Every row gives one point. To make a cloud, some directions were put in groups of two or more. Within a group, all points are equally far from the middle, so they leave a hole (a ring in 2 directions, a hollow ball in 3). The other directions are filled evenly. Then the cloud was stretched, turned, moved and blurred a little. Count the holes, and give their numbers of directions, smallest first.
In the rows, 128 means zero.

Cloud (15 x 2):
[[129  92]
 [ 44 148]
 [ 64 123]
 [110 166]
 [123 142]
 [ 72 184]
 [ 74 156]
 [127 142]
 [158  95]
 [ 50 146]
 [147 103]
 [136  87]
 [119 132]
 [109 166]
 [ 58 159]]
Holes: 0

Cloud (13 x 2):
[[ 84 165]
 [ 97  86]
 [ 66 144]
 [ 64 123]
 [ 91 168]
 [150 148]
 [ 64 123]
 [159 129]
 [ 72 157]
 [159 126]
 [ 63 132]
 [ 81 164]
 [120  81]]
Holes: 1 (2)

Cloud (21 x 3):
[[176 135 112]
 [122 203 113]
 [ 81 112 100]
 [ 66 115 146]
 [161 164  91]
 [ 75 138 171]
 [116 114 187]
 [113  57 133]
 [ 80 110 175]
 [104  67 161]
 [110 203 123]
 [ 92 193 142]
 [149 152 170]
 [168 132  94]
 [ 94 163 176]
 [153 185 142]
 [106  77 173]
 [ 79 176 154]
 [ 71 130 164]
 [ 71 164 140]
 [108 130  78]]
Holes: 1 (3)

Cloud, 22 rows:
[[106 160  75]
 [150 200 118]
 [ 87 115 157]
 [136 207 124]
 [104  82 167]
 [ 86  99 154]
 [138 203 130]
 [170 181 152]
 [129  49 161]
 [120  77 181]
 [158 173 109]
 [105 119 167]
 [ 74 100 144]
 [138 207 108]
 [179 178 151]
 [140 208 113]
 [ 84 153 147]
 [ 94  99 161]
 [136 180 154]
 [ 71  96 138]
 [137 123 103]
 [ 83 104  96]]
Holes: 1 (2)

Cloud:
[[119 122  80 158]
 [116 132 129 109]
 [ 75 159  96 133]
 [ 90 142 160 200]
 [ 73 144 128 197]
 [ 95  92  54 123]
 [104  71 124 118]
 [163  52 156 122]
 [ 36 123 131 159]
 [134  58  99 125]
 [104  98 164 102]
 [105  52 108 148]
 [143 134 135 126]
 [125  86 170 151]
 [ 56 156 118 172]
 [122  42 169 171]
 [209 106 129 112]
 [115  72 180 131]
 [172 146 171 143]
 [ 75 180 138 129]
 [168  39 121 148]
 [136  93 185 160]
 [124 148 175 151]
 [ 93 174  80 176]
 [ 79 108 113 138]
 [ 90 195 106 122]
 [127  83  75 102]
 [ 79 162 155 124]
 [158  98 160 108]
 [177  46 101 109]]
Holes: 0

Cloud, 30 rows:
[[151  96 163  93]
 [ 59 137 112 105]
 [168 167 152 125]
 [ 74 163 148  88]
 [178  98 160 103]
 [ 66 100 139 103]
 [209 157  88  88]
 [179 123 103 155]
 [102 105  91 107]
 [152 166 162 111]
 [241 144  97  97]
 [225 152  92  92]
 [161 141  97  63]
 [155 114 165  80]
 [ 50 131 127 106]
 [102 161 156  77]
 [ 67 107 152 114]
 [ 97  98 100  99]
 [187  98  82 113]
 [105 164  92 102]
 [ 62 159 146  96]
 [175 167 145 133]
 [ 59 144 111 105]
 [ 84  94 152 107]
 [105 111 159 134]
 [157 146 138 152]
 [244 110 109 111]
 [ 66 137 105 107]
 [ 68 162 122  90]
 [ 94 163 146  72]]
Holes: 2 (2, 2)

Cloud, 54 rows:
[[119  68 146 128 115 144]
 [ 97 146  71  64  94 175]
 [107 100 196  91 176 108]
 [148 131 121 143 113 119]
 [157 148 124 136 145  98]
 [109  68 152 113  80  74]
 [157  93 158  76 108 167]
 [122 173 180 162 142 152]
 [125 151 202 134 137  84]
 [184 160 160  40 141  92]
 [144  86 167  56  78  74]
 [162 146 175  81 120 117]
 [116 103 134  70 177 135]
 [ 94 135 124  97 134 108]
 [173  67 112 103 110  96]
 [111  75 182 121 109  98]
 [110 147 150 119  87 146]
 [ 51 103  54  74  94 178]
 [118 130 106 121 130 133]
 [150  49 183 133 170 129]
 [109 101 108  64  88 143]
 [ 97 150  71  80  94 194]
 [154  91 190  88 134 139]
 [123 153 103  89  85 166]
 [120 115 144  89 104  79]
 [158 125 113 141 135 129]
 [158  84 220 107  98 110]
 [138 201 124 120  89 151]
 [119  89 171  88 144  33]
 [175  67 236 160  73  41]
 [171 138  94  76 117 122]
 [110 113  99 137  93 179]
 [119 135  58 129  81 172]
 [118 121 160 131 119  63]
 [157 159 175 156  96  99]
 [ 86  80 187  64  95 121]
 [145 118 155 141 143 132]
 [111  62 225 140  91  97]
 [189  82 151 152 139 103]
 [179 135 201 115 121  87]
 [166 123 185  88 155 101]
 [178 125 231 117 173 130]
 [ 72  88 152  74 132 135]
 [182  99 200  88  98 106]
 [143  90 165  88 161  54]
 [ 67  96 158  53  97 158]
 [143 140 163  81 125 119]
 [179  93 224 145 123  36]
 [157 142 127  90 144 126]
 [109 161 174 104  86 181]
 [107  81 102 115  93 138]
 [135 156 170 171 130 185]
 [154 203 124  85 117 140]
 [ 95  96 164  84 127  68]]
Holes: 0

Cloud (49 x 6):
[[122 140 158  76  90 142]
 [ 94 143  78 155  88 127]
 [128 163 123 144 155 184]
 [105  99 105  81 141 160]
 [198 204  43 145 160 107]
 [125 182  98 156 204 133]
 [ 86 181 177 120 142  74]
 [138 111 108  82  76  90]
 [166 108 161 107 150 156]
 [141 164 117 129  88 168]
 [141  67 147 109  94  96]
 [141 151 114 164  98  94]
 [143 177  95  98 116 147]
 [182 104 151 165 158 137]
 [164 100  81 121 131  95]
 [119  86 105  94 165 129]
 [129 137  98 129 163 188]
 [ 96 135  86 111 148 127]
 [154 157 153  95 142 121]
 [154 173  43 115 169 103]
 [ 98 193  65 137 124  63]
 [ 66 154 158 158 150 103]
 [ 88  75 163 138 127 125]
 [111  71 138 117 106  82]
 [ 94 195  68 109 116  61]
 [114 144  97 148 190 109]
 [109 249 100 133 123 115]
 [126 213  83 112 114 116]
 [144  51 135 100 173 117]
 [129  89 125 151 170 112]
 [163 152  83  99 116  77]
 [109  74 156  75 161 103]
 [141 137 130 127  88  90]
 [ 84 139 118 125 128 180]
 [153  68 111  82 175  71]
 [109 224 114 161 124 159]
 [168 111  74 104 129  93]
 [186 155 147 109 173 104]
 [182 145  68 144 134 102]
 [163 162  48 136 135 128]
 [149 116  65  94 151 158]
 [146 196 118 126 107  76]
 [123 144 153 155 127  64]
 [105 229  71 165 110 148]
 [168  88 162 136 160 129]
 [134 145 154 126 188  81]
 [112 178 156 150  89 141]
 [154 184  71  83 190 120]
 [ 71  84 176 127  97  84]]
Holes: 1 (3)

Cloud (79 x 8):
[[ 84 169 137 146 196 172  44  98]
 [158 123  91 210  96 127 122 111]
 [156  71  48  99  60 120 160 126]
 [122 128 136 136 203 115  64  92]
 [131 175 128 162  41 123 135 100]
 [169  69 101  50 106 159 135 170]
 [162 141  53 121  99 138  88 141]
 [147 137 135 170  62 187 139 116]
 [130 122 117 149  59 138 199 191]
 [ 96 156 106 199  99 182 121 153]
 [109 133 145 219 139 188 140 152]
 [ 80 154 125 214 110 161  56  93]
 [142 105  82  85  63 174 137  83]
 [147 137 188 124  59  77 108 132]
 [ 92 151  74 173 184 167 126 142]
 [110 152 176 211 126 165  91  75]
 [ 99 151 168 223 135  97 161 123]
 [161  92  76 114 115  93 149 192]
 [ 85 151  78 164  70 144 122 157]
 [139 224 167 189 108  86 151 163]
 [114  75 148  96  82 114 126  84]
 [149 165 129 176 170 154 188 172]
 [186 109 130  71  47  67 152 124]
 [125  85 108 199  70 155 101 117]
 [150 161 142 118 174 154  92  82]
 [145 139  89 136 106 135  53 175]
 [ 97 131 199 181 135 155  85 102]
 [102 187 121 132  99 151 142  95]
 [188  72 135 154  66 120 119 134]
 [174 108 124 153  45  89 125 172]
 [118 134 104  78 149 110 111  74]
 [133 114 148 133 128  85  55 151]
 [131 156 118 124 181 109 105  71]
 [172 146 109 121 175 121 101  93]
 [ 82 155  72 120  97 119  59 148]
 [121 140 171 179  92  61 137  97]
 [119 102 140 147  49 149  58 132]
 [ 99 192  72 117 157 112  91 136]
 [104 101 150 190 120 136  98 169]
 [130 113 135  94  82 162  36 134]
 [ 97  98 152 127 116 107 124  76]
 [122 186 169 199 145  66  88  96]
 [150 109  83 162  62 106  93  79]
 [185 149 142 117  93  91 125 204]
 [132  86 102 133  54  70 152 114]
 [161 116 148  70  61 124  87  89]
 [115 197 141 158 117  32 153 171]
 [ 73  72 124 144 131 151 105 107]
 [171 159 100  83 103  93 109 192]
 [ 90 159 168  84 166 111 110 145]
 [125 140 104 120  99 198 144 169]
 [111 117 128 140 102  91 226 154]
 [152 114 121  73 106 186 161 125]
 [128  88 122  57  76 113 176 102]
 [ 60 122 108 163 167 156 120 162]
 [120 142 140 217 119 193 140 125]
 [ 64 155 109 180 133  89 124 165]
 [131 186 166 187 167  92  51 105]
 [160  93 138 113  53 191 130 128]
 [ 88 125  87 141 167 158  43  69]
 [171  99 165 189 104 118 151  96]
 [161 146 137 129 175  56 162 137]
 [130 169 134 109 175 169  95  96]
 [112 184 104 132 165 147 124  88]
 [129 157 171 168 172 141 203 163]
 [117 135 132  90  32  80  96 114]
 [102  98 107 106 185 198 108 103]
 [ 82 130 127 114  60 175 134 125]
 [ 78 135  83  97 176 108  94 122]
 [162 171 163  92 132 150 125 132]
 [109 162 123 171  54 132 132  79]
 [167 156 140 104 112  77 222 145]
 [210 127 144 116 119 132 151 124]
 [ 85 198 174 142 192 131  98 118]
 [ 91 104 169 198 152 153  90 131]
 [100 122 107 119  76 186  78  64]
 [121 147  55  73 101 109 128 108]
 [129  86 157 129  96 169 128  63]
 [134 121  60 152 135 139  45 103]]
Holes: 1 (8)

Cloud, 73 rows:
[[ 82 158 125 151 163 111 135 175]
 [123 105 117 177  75 130 170  79]
 [161 148  83 155 134 161  97  85]
 [161 139 154 118 103 121  87 191]
 [109  89 112 188 141 111 132 163]
 [124 108  43 119 101 112 196  69]
 [ 92 143  33  50 114 150 144 134]
 [150  53  71 169 116 172 143  92]
 [116 107 157 141 132 162  93 132]
 [119 201  75  74 115 137 115 151]
 [147 143 166 122 182 123 167  76]
 [144 108  78 122  43 105 124 178]
 [174 103 112 115 133 170 186  72]
 [172 142  92 121 167 180 214  95]
 [151 101  66  53  63 153 130 140]
 [158 101 106 212 168  96 169 125]
 [ 84 151 126 133  83 159 146 142]
 [203 141 132 186 138 164 115 121]
 [118 128  64 110  77  95 186  96]
 [205 115 134 195 127 155  93 167]
 [162 162  60 110 188 200 196 135]
 [200  81  75 149  98 159 189 130]
 [175  63  90 117 128 139 194 147]
 [187 132 155 172 160  99 185 114]
 [149  65 113 190 170 105 212  75]
 [111  99  99 162  55 101 162  71]
 [146 147 114 158 209 209 163 143]
 [ 78 151 142 121 124 160 155 131]
 [155  88  86  81 145 119 139 129]
 [ 67 127 134 122 139  95 191  80]
 [ 75 144 156 114 135 112 171 126]
 [158  52  47 149 132 147 189  75]
 [140 148  75  93 216 153 195 112]
 [167  71 137 217 133 121 113 145]
 [110 138  51  82 133 154 149  57]
 [ 67 170 143 178 156 102 100 105]
 [162 159 134 171  96 172 100 201]
 [138 142  31  82 116 141 145  87]
 [110 117 186 205 155 109 160  93]
 [107 129 148 111 123 130  64 150]
 [201 105 119 116 169 139 133 141]
 [138 160  47 113 121 131 182 144]
 [166 122  75 154 129 170 207 158]
 [173  73  82  92 104 152 182 151]
 [158 104 126 145  89 110  85 193]
 [ 71 109  54 130  95 151 132 150]
 [105 117  66 130 179 143 193  46]
 [ 79 127 107 112 150 159 104  84]
 [149 110 110 117 138 138 229  75]
 [ 57 128 116 111 136  78 156  97]
 [102 152 111  78 158 126 207 118]
 [129 100  99 143  70  75 101  73]
 [122 118  99 106  86 171 102  80]
 [109 121 110 219 158 107 107 110]
 [157 165  51 152 155 144 161 134]
 [143 136 157 113 117 103  88  92]
 [139 186  88  93 121 197 133 193]
 [149  66 112 150 136  76 153  62]
 [200 146 135 177 193 161 111 135]
 [134  69  85  93 104 103 210  98]
 [133 144 182 150 175 119 152  75]
 [186 126 153 129 122 102 148 164]
 [ 77 106 129 180 113  70 102  83]
 [127 137 107 141 219 148 165  59]
 [ 65 145 149 147 137  93 146 151]
 [ 90 146  85 190 108 118 112  87]
 [129 114  87 124 177 109 207 138]
 [ 93  62  96 176 118 138 133 112]
 [123 152 132  57 149 153 158 122]
 [157  99 123 153 116 178 159  78]
 [125 116 155 171  46 114  67 134]
 [122 120  54 180 116 162 167 158]
 [155 102  89 161 166  87 174 127]]
Holes: 3 (2, 3, 3)

Cloud (105 x 9):
[[ 87  93  60 149 114 119 143 109 149]
 [ 80 136 185 119 136 148 102 108  87]
 [112 131 105 138 194 119 100 100 113]
 [149  64 166  99  94 119 128 118 138]
 [ 86 106 118  85  98  84 138  38 120]
 [ 77 146  72 201  96 128 117 146 111]
 [ 78 140 129 131 128 123  69  54 120]
 [ 50  80  70 139 128 108 143 126 108]
 [103  97  87 111 142  57 122  51  85]
 [111  82 121 179 127 153 101 126  58]
 [101 183 110 108  98  96 209 159 104]
 [165 179 105 143 123 137 117  87  49]
 [114 165 118 110 165 170 179 128  67]
 [ 78 146  59 168  45 107 165 101  94]
 [136 136 124 148  36 112 157 108 173]
 [113 132 130 129  93  80 102 164 102]
 [122 180  84 167  71 162 137 125 167]
 [152 187  62  93 116 121 178  62 131]
 [ 92 142 125  96  85  63 115 108  62]
 [155 103 102 135  79 160 166 171 106]
 [185 125  72 134  53 125 157  79 148]
 [203 171  98 118 103 129 143 133  87]
 [153 122 139  99 160 148  79  84  95]
 [117 122 110 187  92 161 151 103 157]
 [138  90 206 104 145 151 167  97  75]
 [167 190 136 151 104 175 215 167 105]
 [175  81 122  79  72  96 159  95 146]
 [122 124  85 200  90 150 116  92 141]
 [ 91 171  48 112 116  99 152 119 147]
 [191 108 138 156 150 139 154 139 115]
 [212 142 100 151  93 146 131 134 134]
 [ 75  63 134  89  79  84 167 113  78]
 [100  77  46 106 104 114 167 136  86]
 [105 175  91 173 124 115 140 169 131]
 [ 60  64 109 159 120  70 105 122  56]
 [200 200  89 128 121 151 140  82 113]
 [172 172 151 135  71 132 150  69  64]
 [164 108  51 101 133 105 169  87  98]
 [115 180 153 189 104 110 140  70  69]
 [ 88 131 152 178  81 130 191 121 134]
 [ 96 169  89 155  86 123  78  70 134]
 [ 58  92 106 189 120  89 110  84  68]
 [ 80 203 105 166 119 130 176 103  75]
 [113 112 129 186 108 150 128  68 138]
 [171 116 155 126 150 120 194 126 174]
 [ 75 133 100 113 104  64  75 108  62]
 [102 159 126 143 111 140 136 181 127]
 [ 30  73 129 109 110 110 133  97  94]
 [ 80 143 142 182  80 108 183  87  75]
 [110  84 149 126 181 108 141 142  91]
 [145 138  52  85 109 149 149  69 156]
 [ 34 144  87 136 125  78  95 115  58]
 [126 124 175  83 115 128 126  86 176]
 [187 194  94 171 121 162 183 144 105]
 [ 90 147  76 115 175  90 148  97  64]
 [113 146  39  90 141 109 139 102  73]
 [145  90 129 131 148  63 131  99 132]
 [179 183 152 141 133 120 179 160  83]
 [ 87 180 116 176 114 181 133 136 110]
 [144 129 139 162 126 161 194 101 171]
 [152 205  75 154  95 139 218 136  98]
 [ 82 127 129  97 153  93 132 160 118]
 [ 74 126  87  67 110 113 199 124 108]
 [126 109  65 155  84 128 103 141  56]
 [172  82 177  87 115 152 167  99  79]
 [154 108 132 122  61 124 125 149  86]
 [113 186 168  88 107 113 210  81 136]
 [142 186 114 116 150 102 174  67 149]
 [159 115  68 110  79  94 207 110 154]
 [155 118  44 163  80 103 107 119 124]
 [214 172 156 149 110 149 144 147 141]
 [130 103  93 116  73 105 182 105 181]
 [151 178 153 170  97  85 151  69  86]
 [100  97 190 115 109  89 179  74 108]
 [114 197 135  91  99 130 232 127 112]
 [207 126 198 132 114 133 195  92 130]
 [176 206 171 148 107 139 190 142 179]
 [133 145 122 130  44 137 237  99 102]
 [137 138 110  66 150 123 164 122  54]
 [166 128 102 141  88  67 169  65 105]
 [116 179  81 141  96 147 128  76  39]
 [ 68 182  66 156  86 100 168 138 112]
 [139  93 135 105 103  58 159  58  97]
 [184 180 151  76  74 155 196 137 120]
 [175 119 119  46 105 114 136  77 145]
 [119 136 146 156  74 165 104 109  58]
 [171 132 148 103 144 174 175 110 194]
 [107 198  86 100  85 118 208  95 136]
 [183 200 137 113 143 140 165  52 128]
 [121 142  63 129 100  85  73 125  85]
 [135 146  93 201 126 111  91 134 109]
 [196 143 137 174 131 121 173  88 133]
 [126 172 152 181 100 167 196 167 123]
 [129 156 138 135  35  84 180 111 153]
 [ 77 113 104  72 109 135 122  86  48]
 [ 61  99  86 143  57 104 174 104  66]
 [146 190 193 115  96 184 193 124 104]
 [ 66 118 125 209 111 114 108 115  60]
 [ 99  92  94 132  69 138 144  69 152]
 [ 41  92 119 111 116 115  93  58 102]
 [139 149 139 101 100 105  82  83 152]
 [ 96 169 193 120 114 113 132  79 136]
 [160 192 134 123 115 192 143  50 137]
 [ 88  85 141  93  86  98 194 123 146]
 [ 94  59  94  99 128  90  67  73  83]]
Holes: 3 (2, 3, 4)

Cloud:
[[134 122 167  74 163 113  95  61 104]
 [112  94 121 105 116  49 165 118  68]
 [127 154 107 104  84  86 202 129  49]
 [143  89 174  94 146 174 188 145 150]
 [159  79 104  83 148 137 100 167 142]
 [142 141 178 189 173 178 187 162 117]
 [149 155 154 167  96 147 155 141  42]
 [151  95  91 145 123  88 152 128 182]
 [191 169 141 115 122 159 143 163 148]
 [107 202 174 109 223 144 125 127 121]
 [ 94  86  71 142  89  97 135 125  76]
 [149  98 153 115  74  88 195 176  40]
 [192 123 175 127  75  80 124 161 110]
 [152 121 100 162 142 149 160 217 128]
 [165 136 167  66 121 138 177 117  97]
 [110 128 101 164  62  90 109 175 179]
 [112 166 155 141 165 205 160 125  63]
 [125  83 152 189  88 152 133 174  70]
 [ 87 136 188 106 154 152 175 140 152]
 [173 150 103 116  83  84 143  79  94]
 [147  62 102  73 130  89 188 130 103]
 [ 85  86 175 159 146 162 112 107 151]
 [113  98 142 178 127 115 112  88 155]
 [122 163 162 163 203 181  70 143 122]
 [155 108 123 178 111  85 174 174  58]
 [121 116 132 170 105 116 210 157  54]
 [212  94 110 154 121 110 162 144  61]
 [188  81 161  98 121 123 207 179 124]
 [210  87 102 130 106 149 143 183 157]
 [139 195 128 122 118 172  90 127 109]
 [206 148 172 125 140 132 138  84  73]
 [140 167 161 104 174 154 146  54 174]
 [148 135 167 142 118  96  80  86  82]
 [101 164 143 116 139 201 120  58 126]
 [135  51 122  91 142 156 211 125  94]
 [149 149 132 114 162  67 131 178  95]
 [159 157 199 156 107 111 129  69 105]
 [165 124 115  95 120  81  93 109  77]
 [147 107 132 200 129 187 158 179 115]
 [148 180  77 137  74  98 105 144 114]
 [107 152 150 182 102 145 116 178  63]
 [158 163 134 165 102  67 159 141 168]
 [176 162 111  97 132 125 176 185  93]
 [115 118 124 189 126 165 131 194 105]
 [142 199 129 138  84 100 177  84 124]
 [112 176 197 115 211 132 118  40 143]
 [103  96 123  76  69 105 136 152 155]
 [ 96 176 170  84 153 143 164 167 113]
 [106 160 208 109  72 157 172 162 105]
 [144 175 175  68 117 123 169  99  86]
 [108 147  93 130 118 107 206 107  86]
 [137  74 179 153  35 136 163 196 105]
 [139  65 144 100 167 118 169 189  84]
 [158 121 204 140 113 151 188 113  60]
 [ 60 150 214 132 142 152 141 143 129]
 [186  79  69 120 141 110  94 157 126]
 [180 114 160 168 156 163 107 211 128]
 [105  98 172  80 102 151 184 139 108]
 [220  98 137 105 152 140 195 203 119]
 [ 90 157 132 114 128  97  82 170  91]
 [114  73 177 181  77 166 173 150  97]
 [132  90 105 104 176 136  90  77  73]
 [127 184 124 150  90 122 169 106 165]
 [103 176 198 149 115 181 129  88  66]
 [161 127  81 147 103 111 173 212 136]
 [108 165 101 125  93  73 118 156 185]
 [161 121  94 159 105 182 136 118 128]
 [137  79 151 186  48 103 116 145 127]
 [162  92 179 135  82  68 204 168 119]
 [106 188 131 137 169  88  75 117 113]
 [146 186 149 153  98 102  90  77  83]
 [140 117 163 126 140 131  71 132 176]
 [214  81  87 120 133 109 122 193 118]
 [129  87 156 191 131 119 136 183 146]
 [180 117  85  92 160  98 153 188 104]
 [216  68 165 154 163 112 191 156  76]
 [100 130  97 128 129 158 175 188 127]
 [121  92 123  89 147  72 106 103 140]
 [114  64 123 155 107 184 140 160  72]
 [145  86  89 168  30 110 203 187 120]
 [197  62 177 153 121 160 207 167  81]
 [ 94 114 173 147  92 127 165 230 110]
 [ 64 131 103 133 169 131 120  79 128]
 [150 147 168 122 116  78 104 180 153]
 [180 146 134 137  84  62  87 135 122]
 [203  26 109 156 127 110 181 177 139]
 [158 121  71 121  90 130 190 130 135]
 [141 192 178 146 123  58 153 124 153]
 [167  72 141 157  88 155 174 117 152]
 [115  85  90 144 109 113 220 148  95]
 [129 191 128 100 214 103 118 122 118]
 [179 188 128 112  87 123 172 151 119]
 [141  77 133 128 133 158  69  86 141]
 [100 120 116 105 134  57 170  83 139]
 [117  90 178 149 114 148 156  80  63]
 [186  37 139 177 129 156 192 210 104]
 [128 161 138  95 170 167 176 107  50]]
Holes: 1 (8)

Cloud (101 x 9):
[[106 121 123  97 153  98  97  85  58]
 [ 79 135 134 124  48  44 161 102 154]
 [175  60 164 143 155  97 144  97  93]
 [134  86 100 212 107 130 155 109 127]
 [ 62  99 137 175 189 161 127 181 114]
 [ 71 125 131 187 193 103 118 143 109]
 [ 97 142 131 163 173  97  47  53 131]
 [165  94 159 117 163  99 183 137 143]
 [ 92 146 171 172 152 119 125  91 189]
 [ 81  70 151 149 180  68 144  87 119]
 [167 100 145 163  58 116 113  43 150]
 [107 113 114 100 123 149  89 192 133]
 [165  88 146 151 109  75 204  29 203]
 [ 64  78 141 122 183 153 105 175 144]
 [156 125  68 119  74 113 136 142 158]
 [ 72 143 104 124 123  32 138  80 157]
 [117 124 164  42 174  85 129  74 165]
 [ 55 133 134 185 113 105 133 159 147]
 [ 94 182 107 108  59  83  89  76 196]
 [117 126 107 121  91 106 121  48  88]
 [100  99  57 104 125 114 136 156 161]
 [100 108 139 181 168 108  70 158 116]
 [124 111 100  36 104  51  58  82 119]
 [113  76 172 133 130 167 125  79 141]
 [ 80  85  90 169  93 104  77 127 124]
 [ 41 121 157 127 106  93 134  92 160]
 [142 160 177  92 101  92  72  65 161]
 [104 102 121  96 106 144  64 176 109]
 [175 115 154 150  88 149  94 115 131]
 [125 132 104 176  64  65 127  82 111]
 [133  72 111 164 111 154 165  95 115]
 [102 182 139 181 160 147 157 130 181]
 [ 53 130 123  75 110 117  65 154 128]
 [146 170  88 133 116  92 131  59 198]
 [100 131 103 201 183 121  79 130  92]
 [160 155 100 123  92  79 118  43 189]
 [141  87 147 122  75 156  85  61 104]
 [137  83 105  56  92  76  97  77 155]
 [ 81 138 170 155 164 129 162 111 107]
 [128  87 181  89 122  82 174 143 170]
 [124 179  76 158 149 112 158  78 184]
 [142 150 112 139 141  75 138  49 197]
 [ 92  94  60 107 129 114 123 149 145]
 [ 90 157  64 102 115  67 120 112 203]
 [ 79 140 158 108 175 161 144 100 166]
 [110 172 132 102 169 113 122  88 110]
 [194  99 105 153  98  97 174  93 153]
 [ 63 121 144 148  70  62 134  96 161]
 [107 151 105 105 188 126 129 148 123]
 [ 65 207 133 113 158  95  31  75 142]
 [ 67 171 110 159 159 175 103 157 129]
 [127  80 118  80 117 127 174  68 188]
 [139 107 102  50 101  58  78  73 151]
 [102 112  87 207 162  89 132 136 140]
 [173  87  97 114 169 151 146  80 174]
 [ 76 159 120 110 162  74  94  39 142]
 [118  90 122 100 202 134  59 126 152]
 [115  86 148 103 165 163 110 142 190]
 [141  89 113 131 168 142 131  73  95]
 [ 93 181  61 124  90  55  87 111 123]
 [ 87 125 126  94 116 107 156 161 213]
 [102 131 143 230 155 173 163 143 161]
 [ 49 114 157  81 150 123 138 121 169]
 [112 126 143 145 188 155  44  73  88]
 [ 47 129 138  87 181 104  44 117 107]
 [155 137 156 148  94 136 102  93 182]
 [ 74  89 172 153  83  77 127 103 141]
 [167  60 137  99 109  64 143  53 173]
 [115 135  92 128 119  42 141 111 176]
 [156  88 150  78 116  29 115  66 143]
 [175 107 106 121  73 143  84  82 174]
 [193 133  85 133 122 115 126  91 158]
 [ 66 156 110 113 140  54  83  48 142]
 [167  59 187 141 161 179 166 112 134]
 [102  85 124 124 145 170 140 191 136]
 [ 86  85 161 198 139 116 173 166 164]
 [ 81 130 134 137  80 121 142 107 101]
 [174 103 109 184 127 104 100  88 105]
 [ 82 212 133 120 150 128  50  86 129]
 [ 57 105  80 157 177 113 121 104 169]
 [151 122 157 181  93 130 171 122 161]
 [131  85 192 123 150  97 140 107 185]
 [ 53 143 112 188 100 121  83 161 121]
 [122 100 127 142 156 111 119  69  67]
 [ 46 147 121  94  73  76 103  84 157]
 [128  97 154 182 110 140 130  95 196]
 [ 39 132 146 137 159 106  84 146  98]
 [174 116 160  80  71 144  87  81 132]
 [103 160 146 150 164  83 159 118 128]
 [153 107 149 184  60 102 182  69 142]
 [149 117 116 114 185 166  68 122  94]
 [ 92 163 154 181 126 126 119 117 117]
 [134  72 170 163 128 164 124 128  96]
 [ 60 156 158  66 122 107  91  89 155]
 [121  74  97  97 111 130 114 104 181]
 [ 75 163  79  80  58  54  90 109 161]
 [ 93  75  95 191 163 101 144 127 124]
 [128  64 134 150 109  55 121  76  87]
 [102 123 138 155  80  73 157  40 187]
 [123 122 136 102 151  90  68 152 156]
 [ 36 133 132 193 156 117 152 173 192]]
Holes: 3 (2, 2, 3)
